Rows are points. Each copy is the shape, with its points in the same order, turned, moved and blurred by noise. Is it also mirrored, or only turned?

Shape:
[[-0.5  1.4]
 [-1.1 -4.6]
 [-4.0  2.1]
 [-1.0  1.2]
 [ 3.1  2.2]
 [ 7.3 -3.8]]
Copy 1:
[[ 0.9 -1.8]
 [ 1.6  3.9]
 [-3.2 -1.9]
 [-0.2 -1.6]
 [ 3.0 -3.8]
 [10.4  0.7]]
Copy 1 is: mirrored
Copy 2:
[[-0.3 -0.2]
 [-4.3 -4.6]
 [-2.8  2.3]
 [-0.6 -0.2]
 [ 3.2 -1.5]
 [ 3.4 -8.9]]
Copy 2 is: only turned
Copy 3 (6 x 2):
[[ -0.4  -0.5]
 [ -3.4  -5.3]
 [ -2.4   2.2]
 [ -0.7  -0.6]
 [  3.7  -1.5]
 [  4.1 -10.5]]
Copy 3 is: only turned
Copy 4:
[[-2.5  1.1]
 [ 1.0 -4.0]
 [-5.7 -0.7]
 [-2.0  0.1]
 [-0.4  3.9]
 [ 6.7  1.2]]
Copy 4 is: only turned

Shape, 8 rows:
[[ 5.4 -1.3  3.0]
 [-0.2  2.4 -2.2]
 [ 0.8  0.0 -4.0]
 [ 1.9  4.1 -5.9]
 [-2.9  7.1 -3.2]
 [-0.7 -3.4  6.0]
 [ 1.1  1.3 -0.8]
 [ 2.6 -1.1  5.3]]
Copy 1, 8 rows:
[[ 3.9  2.7  1.9]
 [ 1.3 -2.3 -4.2]
 [-0.8 -0.6 -4.9]
 [ 1.8  0.0 -8.6]
 [ 3.8 -6.0 -8.2]
 [ 1.4 -2.8  5.6]
 [ 2.3 -1.2 -2.5]
 [ 3.9  0.1  3.7]]
Copy 1 is: mirrored
Copy 2, 8 rows:
[[ 3.3  3.1 -2.3]
 [-4.2  0.0 -0.7]
 [-4.2 -2.0 -3.9]
 [-7.1  2.2 -4.8]
 [-8.8  0.5  0.3]
 [ 4.2 -1.8  2.9]
 [-1.9  0.0 -1.6]
 [ 4.0  2.0  1.3]]
Copy 2 is: only turned
Copy 3 (8 x 3):
[[ 0.7 -2.8  5.5]
 [ 2.5 -2.0 -2.8]
 [ 5.4 -1.5 -1.2]
 [ 5.2 -5.4 -4.1]
 [ 0.6 -3.2 -7.8]
 [-2.1  3.6  4.5]
 [ 2.0 -2.1 -0.3]
 [-1.9 -0.6  4.8]]
Copy 3 is: mirrored

Shape, 8 rows:
[[-4.7 -4.9  1.9  0.6]
 [-3.7  1.6 -0.2 -6.2]
 [-3.0  3.7 -2.2  0.4]
 [-4.1  4.0  5.9 -7.3]
 [-4.0  4.8 -0.2  0.8]
 [ 3.5 -4.9 -1.4 -0.2]
 [ 2.9 -2.9 -4.2 -0.4]
 [-5.4 -1.7 -1.0 -0.8]]
Copy 1, 8 rows:
[[-0.3 -4.8 -2.6  1.9]
 [-2.9 -2.2  3.2 -5.2]
 [-3.6  0.4  4.4  1.7]
 [ 1.2 -5.6  6.5 -7.0]
 [-1.6  0.4  6.8  2.3]
 [ 0.3  2.9 -5.3  0.4]
 [-2.3  4.6 -4.2 -0.4]
 [-4.2 -3.2  0.9  0.9]]
Copy 1 is: only turned
Copy 2:
[[-4.0  2.0  1.9 -4.3]
 [-5.3  0.1 -6.3  0.5]
 [ 1.2  3.5 -5.0 -0.3]
 [-8.5  3.1 -4.8  4.6]
 [ 0.3  5.9 -4.5  0.4]
 [ 1.2 -3.6  2.7 -1.1]
 [ 2.9 -3.2 -0.6 -1.6]
 [-2.5  2.6 -2.5 -3.8]]
Copy 2 is: mirrored
Copy 3:
[[ 1.7  0.2  0.8  8.4]
 [-6.8  2.1 -1.0  2.7]
 [-1.6 -2.2 -2.6 -0.1]
 [-7.6  2.3  4.5  2.5]
 [-2.6 -3.4 -1.1 -0.5]
 [ 4.0  5.4 -3.3  4.3]
 [ 3.3  4.1 -5.8  1.3]
 [-0.8 -0.7 -2.7  5.0]]
Copy 3 is: mirrored

Shape, 12 rows:
[[-5.1  2.9  1.4 -2.1 -1.5 -6.9 -2.2  0.9]
 [ 2.4 -5.0  6.7 -4.7  1.6  0.2 -3.8 -4.1]
 [ 2.5 -3.4  4.8  2.9  0.4  1.1 -2.7 -6.8]
 [-0.2  6.7  2.5 -1.2  1.6 -3.0  1.2  1.6]
 [-4.9  4.8  1.1 -4.9 -2.4 -2.1  3.1 -0.3]
 [ 1.1  0.4  0.1  2.8  5.8  1.3 -5.3  3.5]
 [-0.4  4.4 -0.4 -1.4  1.0 -6.9  2.7  0.9]
 [-5.0  0.4  4.1 -8.0  0.5 -5.4 -2.4 -1.8]
 [ 4.7 -1.8 -4.3  6.5  8.1 -0.5 -3.0  4.0]
 [ 1.1  0.6 -4.5  4.0  2.0  0.2  4.5 -2.1]
 [ 2.7 -2.4 -0.6  3.9  1.4 -1.1 -0.6  5.6]
 [ 3.7 -2.4  1.4 -3.6 -1.5 -0.4 -6.7 -3.8]]
Copy 1:
[[-4.6 -2.2  0.3 -1.0  3.5 -6.2 -3.8 -0.6]
 [ 1.1 -5.3  5.9 -2.3  6.5 -0.8  7.3  3.1]
 [ 1.9 -2.8  4.1  3.6  6.9  0.5  7.7 -2.7]
 [-3.3  1.0  1.5 -2.8 -2.2 -3.1  0.5 -3.3]
 [-5.0 -3.8  2.1 -1.5 -1.5 -0.1 -4.5 -0.9]
 [ 2.4  7.1  0.7 -2.7  5.4 -1.3  3.5 -0.6]
 [-3.4 -1.9 -2.9 -1.5 -1.6 -4.5 -0.3 -2.6]
 [-4.6 -6.9  3.6 -4.8  4.9 -4.0 -1.8  1.8]
 [ 4.9  8.6 -6.3 -1.2  4.9 -0.7  5.9 -1.5]
 [ 1.1  0.6 -4.7  2.3  0.7  3.7  1.9 -4.6]
 [ 1.2  5.5 -2.9  2.2  2.2 -1.8  3.8  2.9]
 [ 5.8 -4.0  4.8 -0.3  5.3 -3.0  2.9  1.7]]
Copy 1 is: only turned
Copy 2, 12 rows:
[[-1.6 -1.7  2.5 -6.0 -0.8  0.3 -6.1  5.2]
 [-3.3 -5.0  1.6  3.7  6.6  1.5 -2.3 -2.8]
 [-4.9 -0.6  3.2  4.5  4.9 -0.7  3.1  0.3]
 [-2.1  1.3 -0.6 -6.7 -1.1  4.1 -1.4  0.5]
 [ 2.9 -0.7 -0.4 -7.8  3.7  2.7 -2.7  4.2]
 [-4.6 -1.2 -5.1  2.0 -4.8  0.0 -0.5  0.6]
 [ 0.3  1.2  1.6 -8.3 -1.8  0.1 -2.9  0.1]
 [-1.7 -5.8  1.8 -5.7  4.7  0.3 -7.5  2.2]
 [-3.6  0.6 -5.1  2.5 -8.7 -5.0  2.6 -2.9]
 [ 1.6  3.2 -1.7 -2.9 -1.2 -4.4  5.3  0.7]
 [ 1.2  0.3 -0.6  2.6 -6.6 -0.2  0.4 -1.0]
 [-3.0  0.6  0.0  4.1  4.9 -1.0 -5.5 -0.7]]
Copy 2 is: mirrored
Copy 3, 12 rows:
[[-2.1  2.0 -3.2 -0.5  3.2 -4.0 -2.4 -4.3]
 [-0.8 -0.8  8.7 -7.5  1.8 -1.2 -0.4  1.0]
 [ 2.7  1.5  8.6 -3.6  3.0  4.8 -0.8 -1.5]
 [ 2.3  3.3 -4.4 -3.7 -0.1 -0.9  1.9 -2.8]
 [-1.0  3.7 -3.1 -3.4 -3.2 -3.3 -2.9 -6.2]
 [-3.0  3.7 -0.7 -3.0  4.2  5.7  4.2  2.8]
 [ 2.1 -0.5 -6.1 -0.8 -0.4 -0.9 -0.9 -2.5]
 [-2.8  0.0  0.1 -6.2  2.0 -6.2 -4.1 -3.2]
 [-1.5  0.4 -2.5  0.4  3.3 11.0  4.7  5.8]
 [ 1.8  1.7 -1.6  0.1 -3.4  8.7 -1.7 -1.5]
 [-2.7 -0.6 -0.4  1.9  0.1  5.0  5.4  0.7]
 [-0.4  3.3  6.8 -2.1  1.5 -1.7 -2.1  4.0]]
Copy 3 is: only turned

Shape:
[[  1.8 -11.9   2.2   3.4  -0.2   1.5   2.1   1.1   4.6]
 [  0.1   2.3   3.0   3.5   1.3   2.2   0.1  -1.2  -0.2]
 [ -0.7  -0.7   0.4   0.9   1.8   1.4  -0.1   1.8  -0.5]
 [  0.3   2.7   2.2   3.0   3.6  -7.8   2.8  -3.1  -1.0]
 [  1.5  -3.3  -3.6   2.3   3.8   5.1   2.5  -3.4  -0.6]
 [ -2.8  -2.9  -4.8   5.0 -13.0   4.1   1.8   1.4  -2.6]
 [ -0.9   2.1  -0.1  -3.3   2.9   4.4   1.2   1.2   7.1]
 [ -3.3  -2.5   2.1  -0.6   1.6  -5.5  -2.7   0.6   0.7]
 [  0.8  -0.1   1.7  -8.6   4.2   4.4  -0.6  -2.3   0.6]
 [ -2.7   2.3   3.0   2.4   1.6   5.2   2.4  -1.9  -0.5]
 [  0.2 -11.9   1.2   1.4   4.9  -5.7  -2.8   2.7  -2.5]
 [ -1.3   2.7  -0.1  -0.9   2.2   4.3  -4.9  -2.6  -0.4]
 [ -3.1   2.9   2.3  -6.0   4.0   5.2   2.7  -2.6  -3.3]
 [ -3.3   1.1  -1.9   2.2   4.4   5.2   2.3   2.5  -0.7]
 [ 10.4   0.7  -0.9  -0.4  -0.4   0.7   0.9  -0.8  -1.9]]
Copy 1 (15 x 9):
[[-1.0 -1.1  2.3 11.9  4.5 -2.6 -4.9  0.9  4.5]
 [-0.2 -0.6  6.1 -0.1  2.7  2.9  0.3  1.2 -0.7]
 [-1.7  2.0  2.6  1.5  0.9  0.8 -1.5  1.2  0.3]
 [ 0.7  0.5  5.4 -5.3  4.2 -4.2  1.9  1.9  5.4]
 [ 1.0  0.8 -0.8  2.7  7.8  1.5 -4.0  0.6 -2.3]
 [ 2.2  5.6  0.8 10.3  2.5  2.7  8.5 -7.7 -1.2]
 [ 3.6 -0.6 -0.5  1.5 -3.0  4.3 -3.6  5.4  0.3]
 [-2.3  2.2  3.6 -0.3 -1.6 -2.1 -2.1 -1.5  7.2]
 [-1.3 -4.3 -3.0 -1.5 -3.0  0.7 -5.3  1.4 -2.9]
 [-0.8 -2.5  3.2  0.5  3.3  5.5  1.4  1.9 -1.3]
 [-7.5  3.5  3.0  4.7  3.8 -6.8 -6.9 -2.0  6.8]
 [-0.1  0.5  2.8 -2.4 -1.0  4.8 -3.9 -2.2 -1.9]
 [-3.8 -3.6 -2.9 -4.0 -0.3  3.7 -0.3  1.8 -2.9]
 [-2.2  3.7  0.0  0.8  3.5  5.6 -0.5  3.9 -0.7]
 [ 2.8  0.7  3.5  1.2  1.7 -6.9 -1.5  0.9 -7.1]]
Copy 1 is: only turned
Copy 2 (15 x 9):
[[  5.3  -6.7   1.3   2.9  -6.4   7.1  -4.9   4.2   4.1]
 [  2.3   1.6   2.9   1.3  -0.4  -3.0  -2.3   1.1   1.2]
 [  0.1  -0.5   0.4   1.6   0.0   0.9  -3.3   1.5  -1.1]
 [  4.5  -1.9   0.5  -1.6   7.1  -2.0   2.4   0.6   3.5]
 [  6.3  -1.9  -1.2   6.4  -2.0  -1.0  -3.8   1.6  -3.3]
 [ -6.4  -3.2  -0.3   8.1  -9.8  -1.8   5.1   5.8   1.0]
 [  2.5   4.0  -2.9  -1.0  -4.3   2.3  -4.8  -4.0  -1.3]
 [ -0.5  -5.4   1.2  -4.1   2.0   2.0  -1.7   0.3   0.6]
 [  4.9   3.0   0.1  -4.1  -1.8   2.6  -3.5   0.5  -8.2]
 [  2.7   3.2   4.5   2.7  -1.7  -1.9  -1.6  -1.2  -1.3]
 [  2.3 -11.5   1.5  -1.0   3.6   6.4  -6.1   5.8  -0.1]
 [  0.6   0.7   0.7  -1.4  -1.8  -4.6  -4.9   0.1  -4.8]
 [  3.2   4.5   3.2  -0.1   0.6   0.8   0.0  -1.4  -8.7]
 [  0.2   1.5   0.9   6.3   0.2   0.5  -4.4  -2.6  -2.8]
 [  5.1   3.6  -4.2   0.9   0.1  -1.2  -2.0   9.7  -0.2]]
Copy 2 is: only turned
